Each row of a before or after table is a point. The points were changed in one or more steps. Then noise was added and the rows were shuffled. The steps act on columns, c1 being the first. Write out the steps. A step turns or swaps two columns, mirrors them in a line or flattens them onto one, adds a multiple of one to another, or multiplies or shifts one. Angles are multiples of 10 degrees, from the lower column toward the higher: turns from -170 to 170, lines from 10 to 170 but not 90. Use the fewest steps. Two steps may share a column if one is a turn and the other turns, adds or multiplies; they go together, in the order done. Otherwise the lowest column goes first.
In the rows, 128 means zero.

Before (14 x 3):
[[107 154 139]
 [ 91  93 144]
 [135 140 171]
 [ 94 145 157]
 [132 188 130]
 [144 180  89]
 [ 90 143 161]
 [139 155  86]
 [122 120 173]
 [ 97  86 185]
 [137 149  79]
 [135 166 105]
 [141 139 101]
 [110 101 140]]
After (14 x 3):
[[121 231 116]
 [121  78 124]
 [139 110 143]
 [111 183 116]
 [135  41 135]
 [127 158 122]
 [118 202 120]
 [115  60 118]
 [123 146 122]
 [154 151 146]
 [121 181 122]
 [121 161 120]
 [130 247 130]
 [112 168 111]]
Steps: flatten c1 and c3 onto the line at 40 degrees; multiply c2 by 2

Before (12 x 4):
[[102 156 143 111]
 [156 155  69 124]
 [128 152 112 107]
 [ 81 179 131 147]
 [ 69  97 137  84]
 [149 139  91  76]
 [ 83 134  94 100]
 [102 139 167 170]
 [161 162 173 130]
 [119 140 121 114]
 [126 112  58 138]
 [ 48 115 104 163]]
After (12 x 4):
[[103  87 133 188]
 [126 200 125 140]
 [128 138 155 107]
 [ 81 117 178 179]
 [102 108 153 129]
 [161  78 154 107]
 [148 164 145  62]
 [ 48 154 119 219]
 [ 83 162 140 132]
 [ 70 124  96 126]
 [156 181 164 103]
 [119 133 141 121]]
Steps: add -0.7 times c1 to c4; turn c2 and c3 by 100 degrees

Before (11 x 6):
[[130 129 137 119 131 120]
 [131 138 124 119 119 118]
 [123 137 100 125 122 114]
 [123 138 135 123 144 125]
 [134 136 131 127 121 130]
 [124 134 139 129 120 168]
 [123 135 110 124 134 131]
 [135 120 112 124 131 127]
 [132 128 120 137 130 124]
 [124 135 127 123 124 116]
 [125 102 126 130 125 119]]
After (11 x 6):
[[126 137 132 128 117 135]
 [128 129 140 119 133 105]
 [119 129 112 125 138 136]
 [139 127 113 124 133 125]
 [146 109 125 130 123 101]
 [119 130 128 123 122  93]
 [117 131 136 124 153 119]
 [122 136 127 118 114  99]
 [130 131 117 138 131 115]
 [118 129 100 125 118  85]
 [121 130 139 129 115 248]]
Steps: turn c1 and c2 by 50 degrees; add -0.3 times c4 to c3; multiply c5 by 1.6; multiply c6 by 3

Before (11 x 9):
[[148 116 114  82 121 144 104 118 118]
 [ 97  98  94  72  96 122 165  98 154]
 [132 105 123 142  97 113 154 114 129]
 [136 153 113 101 115 161 120 135 159]
 [138  95 109 116 123 142 137 156 116]
 [137  88 153  90 114 118 119 126 131]
 [145 111 101 106 138 115  75 112 144]
 [118 139 138 142 116 172 127 112 143]
 [143 108 154 135 146 122 163 134 106]
 [114 118 113 114 130 149 159 167 134]
 [125 123 117 113 136  92  85 144 111]]
After (11 x 9):
[[ 97  59 122 108 143 118 157 127 129]
 [135  97 112 168 152 156 156 113 135]
 [114   9 153 152 121 117 119 162 130]
 [110  39  93 141 207 129 163 190 154]
 [115  91 112 152  95 139 101 171 116]
 [121 161 137 108 155 170 118 129 143]
 [131  76 104 130  87 104  78 158 146]
 [137 112 117 152 128  87  93 127 110]
 [111 201 115 150 120 159 114 145 160]
 [137  70 154 128  85 129 165 121 106]
 [119  29 108 158 110 144 137 118 117]]
Steps: turn c1 and c5 by -110 degrees; multiply c5 by 2; multiply c2 by 3; turn c4 and c8 by -130 degrees; turn c6 and c7 by -10 degrees

Before (12 x 11):
[[ 51 151 136 105 158 105 112  95 176 101 114]
 [124 173 127 103  91 127 132  63 144 119 144]
 [ 92 152 185 130 199  86 136  15 143 117 125]
 [103 174 113 133 142 160 105 128 114  84 153]
 [141  98 133 150 124 196  97 143 128 144 117]
 [185 153 156 144 130 174 132 164 166 137 146]
 [178 139 135 103 146 159 110 176 107 168 125]
 [129 199 130 118 122 140 142  67 142  86  73]
 [100 107 142 106 179  53 145  65 147  51 135]
 [ 81 125 158 126 177  89 202  73 132 116 129]
 [ 79 159 132 158 133  54 120  91 134  87 118]
 [131 181  79 135 150 120 140  59 163 120 118]]
After (12 x 11):
[[163  99 128 104  91 133 127 182 146 110 144]
 [108 137 131 148 156  99 196 120 130 146 118]
 [196 148 158 126 124 202  88 153 134 115 129]
 [215 146 183 131  98 135  86 206 145 109 122]
 [160 117  77 136  74 139 120 188 163 105 119]
 [156 103 130 118  63 141 137 181 141  77  74]
 [ 62 131 133 103 115 110 158 110 107 178 126]
 [189 120 130 159  97 122  52 135 137  84 119]
 [ 61 119 157 144 103 135 172 125 168 117 149]
 [149 118 109 135  83 105 161 111 114  90 153]
 [211 132 135 108 103 114 106 120 172  79 113]
 [187 154 142 107 141 146  53 167 144  39 135]]
Steps: turn c1 and c8 by 150 degrees; multiply c5 by 0.4; turn c2 and c5 by -110 degrees; swap c6 and c7; add -0.5 times c9 to c10
